Rows are points. Two turns around zero, p and q, are shown by what they do to some points. Write where each new point lands after one turn and then the other. Backwards means that the second turn is done in reverse. Each puzzle has new turns, and all numbers are rounded.

Turn p:
[-2.13  0.05] -> [1.93 0.89]
[ 1.74 -0.94] -> [-1.98  0.08]
[1.09 0.83] -> [-0.61 -1.23]
[-0.71  0.06] -> [0.66 0.26]
Turn q:
[1.80 0.65] -> [ 1.51 -1.18]
[-0.58 -1.42] -> [-1.51 -0.26]
[-1.22  0.78] -> [0.01 1.45]
Where do these land?
q, then p: [-0.63  0.09] -> [ 0.49 -0.41]
q, then p: [1.69 0.51] -> [-1.71  0.46]
p, then q: [-0.53 -0.52] -> [0.72 0.16]
q, then p: [-0.29 -2.20] -> [1.40 1.72]
p, then q backwards: [-0.24  2.12] -> [2.13 0.02]

Turn p:
[-0.44 -1.19 -0.10  0.24] -> [ 1.02  0.00 -0.67 -0.44]
[-0.89 -0.42 -0.64  0.93] -> [ 0.19 -0.43 -1.42 -0.08]
[-0.21  1.47  0.57  1.06] -> [-1.21  0.48 -0.51  1.31]
[ 2.34  0.72 -0.78 -1.97] -> [-1.19 -0.18  2.60 -1.52]
[-2.95  1.28  0.80  0.84] -> [ 0.17 -1.04 -1.49  2.89]
[ 1.40 -1.95 -0.70 -0.55] -> [ 0.93  0.45  0.46 -2.30]
[ 0.75  0.08  0.86 -0.55] -> [0.10 0.72 1.03 0.13]
Turn q:
[ 0.04  0.76  0.35 -0.41] -> [-0.34  0.74  0.43  0.13]
[-1.74  0.57 -0.97 -0.80] -> [-1.58  0.62 -1.40 -0.33]
[-0.81 -0.97  0.17 -0.98] -> [-0.06  0.14 -0.57 -1.50]
[ 0.26 -1.79  1.86  1.53] -> [ 0.81 -2.17  1.60 -1.07]
[ 2.25  1.44 -1.41  0.65] -> [ 1.17  0.68 -0.07  2.78]
Where do these land?
p, then q backwards: [-1.45 -1.80  1.53  1.52] -> [ 1.82 -0.45 -2.24 -1.21]
p, then q: [-1.40  0.39 -1.87 -1.13] -> [ 1.34 -1.20 -0.84 -1.72]
p, then q backwards: [ 1.36  0.89 -0.29 -1.66] -> [-0.41  0.50  2.17  0.58]
p, then q backwards: [ 0.88 -0.87 -0.95  0.59] -> [-0.86 -0.85  0.20 -1.14]
p, then q: [-0.43  1.65  1.74  0.46] -> [-1.29 -1.58  0.74  1.21]
p, then q: [ 1.03 -0.26 -0.16  0.23] -> [-0.52  0.95  0.03 -0.20]

Turn p:
[ 0.43  0.10 -0.61 -0.38 -0.70 -1.94 -0.02  1.37] -> [ 1.16  0.61  0.95  0.60  0.88  0.51  0.80 -1.48]
[ 0.39  0.00  0.52 -0.26 -1.67 -0.88 -0.57  0.56] -> [ 0.75  0.08  0.93  0.49  0.10  0.71 -0.98 -1.25]
[-0.39 -0.92  0.98  1.56  1.86  0.46  0.70 -4.06] -> [-2.88 -1.22 -3.01 -0.89  0.11  1.58 -0.23  1.68]
[-0.55 -0.63 -0.83 -1.47  2.40  0.40 -0.77 -0.19] -> [ 0.55  0.12 -0.86  1.28 -0.02 -0.46  1.35  2.32]
[ 1.27 -1.15 -0.69  0.27 -0.67  0.24  0.51  1.56] -> [ 0.02 -1.20  1.18  0.64  0.24 -1.13  0.64 -1.31]
[ 1.95  1.33  0.21 -0.34 -0.79  0.01 -1.04  1.34] -> [ 0.40  0.22  2.97  0.00  0.12  0.23 -0.36 -0.01]
[ 0.32 -0.31  0.49 -1.44 -1.31  0.30  0.12  0.80] -> [ 0.32  0.35  0.85  1.32 -0.94 -0.42 -0.73 -0.84]
[-1.61  0.09  0.90  0.51  1.58  0.65 -0.68  0.81] -> [ 1.39 -0.44 -0.84 -1.14 -1.29 -0.10  0.60  1.24]
[-1.77  1.38  0.50  0.82  1.68  0.26  2.65 -2.72] -> [-2.50  1.68 -2.91 -2.02 -0.71  0.45  0.69  0.69]
[-0.04  0.11 -1.47  0.71 -2.38  0.49 -0.89  0.54] -> [ 0.80 -0.20  0.76 -0.27  1.49 -1.36 -1.78 -1.05]
Turn q:
[ 0.17 -0.86 -0.40 -0.91 -0.87 -0.58 -0.83 -0.36] -> [-0.25 -0.10 -1.03 -0.46 -0.51 -0.72  0.41 -1.17]
[-1.04 -2.44  0.15  0.57 -0.49 -0.08 -0.46 -1.36] -> [-0.54 -0.99 -2.19 -0.26 -0.71 -0.46 -1.68 -0.05]
[ 0.24  3.60 -0.25 -0.27  0.98  0.36 -1.40 -0.98] -> [ 1.21 -0.89  2.20 -0.49 -1.58  1.52  2.18  0.50]
[-1.14 -1.42 -0.58  0.31 -1.25  1.54 -1.43 -0.27] -> [-0.20 -2.19 -1.78  0.49  0.01 -1.20  0.19  0.31]
[ 0.63 -0.52 -0.20  0.61 -0.74 -0.50  2.22  0.42] -> [-0.66  1.02  0.97  0.17  0.86 -1.10 -1.58 -0.29]
[ 1.57  1.95 -0.77  0.39  1.90 -0.06 -2.21 -0.28] -> [ 1.29 -0.59  1.01 -2.38 -0.08  1.56  2.03  0.58]
[ 1.75  0.18  2.60  0.19 -0.52 -1.13  2.33  1.55] -> [ 0.50  2.12  1.38  1.17  2.03  0.86 -1.69 -1.88]
[-1.61 -0.89 -0.51  0.37 -0.28 -0.49 -0.55  0.47] -> [-1.69 -0.58 -1.12  0.23 -0.03  0.05  0.06  0.32]
[-0.58  0.41 -0.04 -1.25  1.26  0.94  2.33  0.80] -> [ 0.34  2.18  0.57  1.54  0.00 -0.50  0.07  1.67]
Where do these land?
q, then p: [ 1.46  2.12  1.79 -2.59  0.70  1.34 -1.13  0.07] -> [-3.86 -0.50  1.87 -0.75 -0.24 -0.10  0.22 -0.91]
q, then p: [-1.59 -0.69  0.86 -1.76  0.34 -1.42  0.04 -0.14] -> [-0.23  1.05 -0.34 -1.46  1.25 -1.38 -1.42 -0.28]
p, then q: [ 0.21 -0.68 -0.41  1.24  0.95 -0.55 -1.40 -0.41] -> [ 0.56  1.08 -1.15 -0.33  1.12 -0.46  0.04  1.08]
q, then p: [-0.15 -0.24 -0.05  2.76 -0.61  1.15  1.28  1.55] -> [ 1.92 -1.73 -0.61 -0.40 -0.83  0.93  1.64  1.42]
q, then p: [ 0.28  1.14  0.97  1.92  0.52 -0.24 -0.49 -0.42] -> [-0.06 -1.42  0.23  0.75 -1.54 -0.50 -0.67  1.02]
q, then p backwards: [-0.10  0.42 -1.89 -1.38 -1.55  1.82 -0.18 -1.78] -> [-0.55 -1.21 -0.13 -0.35  0.72  2.40  0.56  2.47]
p, then q: [-0.21  0.54 -0.20 -0.64  0.67 -1.95 -0.23  0.47] -> [ 1.33  0.33  1.54  0.18  0.39 -0.25 -0.30  0.84]
q, then p: [ 0.05 -0.95 -1.12  0.99 -1.75 -0.60 -1.27 -0.67] -> [ 0.50 -0.03 -1.95  1.99  0.63  0.39 -0.19 -0.13]
q, then p backwards: [ 0.30 -1.85  0.25 -1.48  0.38 -1.74  2.00 -0.62] -> [-1.80  1.67  0.08 -1.27 -1.69  0.42  1.36 -0.90]
q, then p: [-0.24  0.19 -0.18  0.93  0.35  2.19  1.38  1.95] -> [ 1.06 -1.18  0.59 -1.42 -0.62  0.60  2.44  0.22]

Turn p:
[-1.09 -0.10  0.46  0.97 -1.14 -0.25 -0.24 -0.04  0.63 -1.04 -0.06] -> [-0.26 -1.39  0.76  0.06  0.14 -0.52  1.13 -0.25  0.70  0.69  0.30]
[-0.72  1.22 -4.05  0.86  1.82  0.19 -0.65 -0.60 -1.18 -0.18  0.75] -> [ 0.43  0.19 -1.92  1.76  1.88  0.49  1.63  0.24 -0.72 -3.28 -0.68]
[-0.08  1.44 -3.10  1.34 -0.36 -1.22 -0.10 -0.96  0.87 -0.72 -3.10] -> [ 0.64 -2.74  0.31  3.12 -0.06  0.31  0.59 -0.78 -1.87 -1.24 -1.75]
[ 0.94 -0.98  1.92  1.65 -0.31 -0.43 -0.62 -0.01  0.35  2.58  0.92] -> [ 0.73  0.98 -1.43 -1.28  0.14 -0.17  0.31 -0.53 -0.66  3.24  0.01]
[-0.68  1.20  1.28 -1.30 -0.70  1.44  0.55 -0.72 -3.41 -0.85  0.69] -> [ 1.46  1.02  0.06 -0.16 -1.51  0.59 -0.13 -0.07  2.44 -1.62  2.65]
[ 0.98 -0.06  0.19  0.93  0.23  1.93 -0.28 -0.81  1.28 -0.24  0.36] -> [ 0.28 -0.95 -0.86 -0.04  1.54 -1.11 -1.31  0.37 -0.16  0.57  0.83]
[ 0.95  1.09  1.00 -0.85 -0.60 -0.55  0.17  3.25  0.66  0.79  0.82] -> [-2.08  1.25  0.04 -0.50 -2.00 -0.45  0.31  1.61 -1.40  1.03  0.85]
[-0.23 -0.78 -1.36  0.00 -1.36 -0.06  0.05 -0.07 -0.25  2.03 -0.30] -> [-0.50 -0.30 -1.94  0.47 -0.78  1.08  0.09 -0.63  0.42  0.60 -1.27]
[ 0.93 -2.96  1.18 -0.64  0.74  0.48 -0.68  0.38  0.02 -0.68 -1.16] -> [-0.85  0.75  1.66 -0.35  1.49  1.33 -1.94 -0.79  0.42  1.37  0.02]
[ 0.55  0.11  1.15  1.02 -0.39 -0.18  2.11 -0.16  0.31  0.08  1.09] -> [ 0.07 -0.32 -0.40 -1.82 -0.73 -1.40  0.02 -1.21 -0.59  0.21  0.83]
[-2.22 -0.02  1.50 -1.63  1.14 -0.81  0.37  0.08  1.18 -0.74 -1.30] -> [ 0.40 -0.78  2.79 -1.54 -0.43  0.69  0.00  1.46  0.41 -0.34 -1.24]
[ 0.69 -0.15 -0.17 -2.34  0.92 -0.54 -0.68 -0.36 -0.46 -1.03  1.28] -> [-0.30  2.27  0.91  0.30  0.31 -0.86 -0.71  0.58  1.00 -1.23 -0.53]
Turn q:
[ 0.72 -1.41  0.52  0.63  0.84 -0.77 -0.83  0.39 -2.11  0.13 -0.29] -> [ 0.09 -0.84  1.68  0.97  1.70  0.55 -0.85 -0.92  0.62 -0.47 -0.21]
[-0.53 -0.96 -0.44  0.09  2.33 -0.98 -0.82 -1.00  1.05 -0.97 -0.47] -> [ 1.10  0.76  0.81 -0.02 -0.77 -1.03 -0.58 -1.91  0.37  0.44 -1.82]
[ 0.75 -1.51 -0.85  0.16 -1.67 -0.76 -0.33  0.70  0.79  0.18 -0.80] -> [ 0.56  0.68  0.45  1.58  0.74 -0.91  1.33  0.16 -1.20 -0.58  0.64]
[ 0.80 -0.42  2.36 -0.18 -0.26 -0.59 -0.35 -0.28  0.37 -0.86 -0.88] -> [ 0.66 -1.68 -0.68  0.33 -0.12 -0.11  0.10 -1.65 -0.52 -1.35  0.17]
[-2.48 -1.21  0.05 -0.79  0.55  0.59 -0.45 -0.27  0.57 -0.05 -0.26] -> [ 1.55  0.40  0.22  0.07 -1.13  0.30  0.81  0.59  1.27 -0.37 -1.68]
[ 0.64 -0.10 -0.43  0.42  1.05  2.00 -0.41 -0.60 -0.05  0.00 -1.34] -> [ 0.18  1.23 -0.95  1.30 -0.45  0.72 -1.53 -0.58  0.82  0.00  0.14]
[-0.56  5.84 -0.09  0.09  0.25 -0.19 -1.09 -0.96 -0.85 -0.65 -0.94] -> [-0.93  0.24 -1.50 -3.42 -0.76  0.59 -3.96  1.23 -2.22 -0.81 -0.42]
[-0.93 -1.08 -0.08  2.17 -0.80 -0.24  1.42  0.08 -0.23  1.44  3.49] -> [-1.17 -1.68  2.28  0.21 -0.85 -0.82  1.31  1.81  1.29  2.16  1.29]
[ 0.61 -0.94 -0.39 -0.67 -0.03  0.11 -0.43  2.72  1.05 -0.49 -0.61] -> [ 1.17  1.66  0.42 -0.13  0.73  0.60  1.61 -1.04 -0.27 -0.76  1.28]
[-1.25  2.33 -0.26  0.92 -1.09  0.23  3.49 -0.03 -2.14  0.37  1.07] -> [-2.58 -1.50 -0.01 -0.99 -0.56  2.39  0.04  2.41 -1.11  2.06 -0.03]
[ 1.09  0.17 -0.58 -1.45 -1.64  0.17 -0.51 -0.30  0.87 -0.95  1.88] -> [-1.75  0.58 -0.81 -0.73  0.11 -1.83  1.49  0.18  0.24 -1.17  0.55]
[ 1.14 -0.73  0.16 -1.38  0.47  0.44  0.31 -0.46  0.69  1.83 -0.85] -> [ 1.10  0.15 -1.91  0.86  1.35 -0.47  0.22 -0.29  0.70  0.86  0.08]
Where do these land?
p, then q: [ 0.98  0.50 -1.35  0.63 -1.24  0.80  1.60 -0.59  0.66  1.28 -1.16] -> [-0.55  1.03  1.27  2.26  0.60 -0.96 -0.17  0.93  0.06 -0.94 -0.90]
p, then q: [-1.45  0.76  0.27 -0.57  1.40  0.83  0.14  0.21 -1.47 -0.93 -1.70] -> [-1.07 -0.13 -0.42  0.05 -0.94  0.86  0.63 -1.48  1.44 -1.30  1.55]
q, then p: [ 1.12  1.64  0.13  0.40 -2.27 -0.67 -2.18  0.72  1.32 -2.17  0.56] -> [-0.27  1.47  2.01  0.47 -0.85 -1.36  1.82 -0.81  2.17 -1.87  0.75]
p, then q: [ 1.44 -0.11  1.14  0.84  0.45 -1.20  1.08 -1.26  1.00  1.00  1.04] -> [-0.21 -0.47 -0.75 -0.21  2.49 -1.00 -0.87  0.19 -0.99  0.07 -1.31]
q, then p: [-1.12 -1.69  1.34 -0.06 -0.18 -0.34 -1.14 -1.02 -0.65 -0.15 -1.90] -> [-0.10 -0.84  1.18  1.26  1.40  0.04 -0.99 -1.73 -0.95  1.00  0.97]
q, then p: [-1.52  1.33 -1.26 -1.37  0.88 -1.71  1.23  2.20  0.34 -1.01 -0.52] -> [ 1.19  0.74 -0.11 -0.18 -2.29  1.29 -2.36  0.87  0.33 -1.65  0.96]
q, then p: [ 1.32 -1.07 -1.91 -0.51 -1.22  0.22 -0.77  0.96 -2.01  1.57  1.05] -> [ 0.10  0.29  0.91 -2.21  1.17 -0.09  1.53  1.77 -2.04 -0.62  0.51]
p, then q backwards: [-1.33 -1.52  1.78 -0.62  0.97  0.54  0.69  0.34  0.11  1.67  1.20] -> [-1.15  2.17 -0.40 -1.50  1.50  0.30  0.27  1.11 -0.13  0.40  1.20]
q, then p: [ 0.10 -1.57  0.90  1.69 -1.41  0.30  1.69 -1.26 -1.35 -0.92  0.39] -> [-0.36 -1.87 -0.28 -1.51  0.97  1.14  1.23 -1.58  0.94  1.38  0.66]
q, then p: [ 0.04 -1.33 -1.66 -1.82  0.54  0.45 -1.95  0.43  0.79 -2.02  1.03] -> [ 1.29 -1.60  2.14  0.12 -1.47 -2.04  0.10  0.65 -0.73 -1.35 -0.42]
p, then q: [ 1.64  1.53  1.82 -0.09 -0.29  0.46  1.55 -1.15  0.67  1.44 -0.15] -> [-0.72  0.05  0.24  0.17  2.78 -1.84  0.07  0.77 -0.52 -1.45  0.45]
q, then p: [ 0.23  0.33 -0.63  1.12  1.41 -0.36 -1.98  1.89  1.16 -1.27  0.68] -> [ 1.57  1.17  0.92  0.09 -1.26 -2.45 -0.35  0.88  1.19  0.31  0.45]
p, then q: [-1.45  1.19 -0.58  0.36  0.94  0.68  0.06 -1.48 -0.57  1.52 -0.52] -> [-1.15  1.86 -0.48  1.25  0.81  0.40  0.43 -1.41 -0.14 -0.08  0.93]
